Rows are points. The ring and each string are closed loops that go straight from each point to the next, and from the last back to the first. Before rounding, they use only three directions, however many columns there are. How many times does the string pass through the ring? Passing back the other way cancels.

Ring (8 x 4):
+0.36 +0.13 +0.00 -0.34
+0.31 +0.20 -0.19 -0.19
+0.19 +0.11 -0.37 +0.05
+0.05 -0.11 -0.40 +0.28
+0.01 -0.29 -0.29 +0.31
+0.07 -0.39 -0.09 +0.16
+0.18 -0.33 +0.05 -0.06
+0.32 -0.10 +0.12 -0.30
String (13 x 4):
+0.15 +0.34 -0.23 -0.04
+0.31 +0.22 -0.45 -0.06
+0.36 +0.04 -0.60 +0.01
+0.28 -0.08 -0.57 +0.10
+0.19 -0.16 -0.68 +0.29
-0.03 -0.12 -0.50 +0.43
-0.15 +0.05 -0.13 +0.32
+0.06 -0.03 -0.13 +0.11
+0.23 -0.17 -0.36 +0.08
+0.25 -0.13 -0.59 +0.16
+0.29 +0.04 -0.66 +0.11
+0.16 +0.29 -0.37 +0.04
+0.03 +0.30 -0.09 +0.04
Times through: 1

Ring, 9 rows:
+0.39 +0.28 +0.10 +0.01 +0.12 +0.22
+0.06 +0.41 +0.07 +0.06 -0.10 +0.29
-0.12 +0.42 -0.02 +0.10 -0.21 +0.23
-0.26 +0.26 -0.18 +0.15 -0.28 +0.00
-0.18 -0.04 -0.28 +0.17 -0.19 -0.30
+0.07 -0.21 -0.33 +0.14 -0.01 -0.45
+0.39 -0.21 -0.32 +0.06 +0.20 -0.40
+0.61 -0.06 -0.22 -0.01 +0.33 -0.20
+0.59 +0.12 -0.02 -0.02 +0.28 +0.05
String (21 x 6):
+0.09 -0.15 -0.07 +0.15 -0.05 -0.27
+0.09 +0.12 -0.40 +0.06 +0.00 -0.19
-0.24 -0.05 -0.50 +0.16 -0.20 -0.42
-0.39 -0.13 -0.29 +0.24 -0.34 -0.41
-0.23 -0.10 -0.09 +0.22 -0.26 -0.27
+0.06 +0.04 -0.09 +0.12 -0.07 -0.12
-0.10 +0.31 -0.29 +0.08 -0.15 +0.01
-0.35 +0.42 -0.31 +0.12 -0.32 +0.07
-0.55 +0.33 -0.20 +0.20 -0.47 +0.02
-0.24 -0.02 +0.00 +0.22 -0.28 -0.16
+0.06 +0.14 -0.17 +0.09 -0.06 -0.07
-0.22 +0.31 -0.40 +0.10 -0.21 -0.06
-0.37 +0.10 -0.40 +0.18 -0.31 -0.26
-0.33 -0.29 -0.18 +0.27 -0.30 -0.50
-0.01 -0.19 -0.08 +0.19 -0.11 -0.32
+0.10 -0.01 -0.23 +0.10 -0.01 -0.22
+0.14 -0.01 -0.42 +0.07 +0.04 -0.31
+0.19 -0.01 -0.41 +0.06 +0.07 -0.29
+0.18 -0.29 -0.52 +0.11 +0.09 -0.59
+0.09 -0.53 -0.29 +0.20 +0.00 -0.71
+0.06 -0.34 -0.14 +0.19 -0.05 -0.48
Times through: 4
String:
+0.25 -0.33 -0.51 +0.10 +0.14 -0.62
+0.33 +0.09 -0.34 +0.02 +0.15 -0.16
+0.42 +0.14 -0.34 -0.02 +0.21 -0.10
+0.75 +0.16 -0.35 -0.10 +0.44 -0.06
+0.33 +0.19 -0.20 +0.01 +0.13 +0.00
+0.27 -0.07 +0.09 +0.11 +0.05 -0.10
+0.48 +0.29 +0.26 +0.01 +0.16 +0.32
+0.30 +0.66 +0.04 -0.05 +0.06 +0.52
+0.11 +0.53 -0.10 +0.01 -0.04 +0.31
-0.28 +0.79 -0.05 +0.06 -0.32 +0.53
-0.39 +0.64 -0.21 +0.10 -0.37 +0.30
-0.28 +0.47 -0.37 +0.09 -0.27 +0.09
-0.02 +0.07 -0.17 +0.13 -0.11 -0.14
-0.10 -0.19 -0.12 +0.20 -0.16 -0.35
-0.07 -0.41 -0.32 +0.22 -0.11 -0.64
Times through: 2
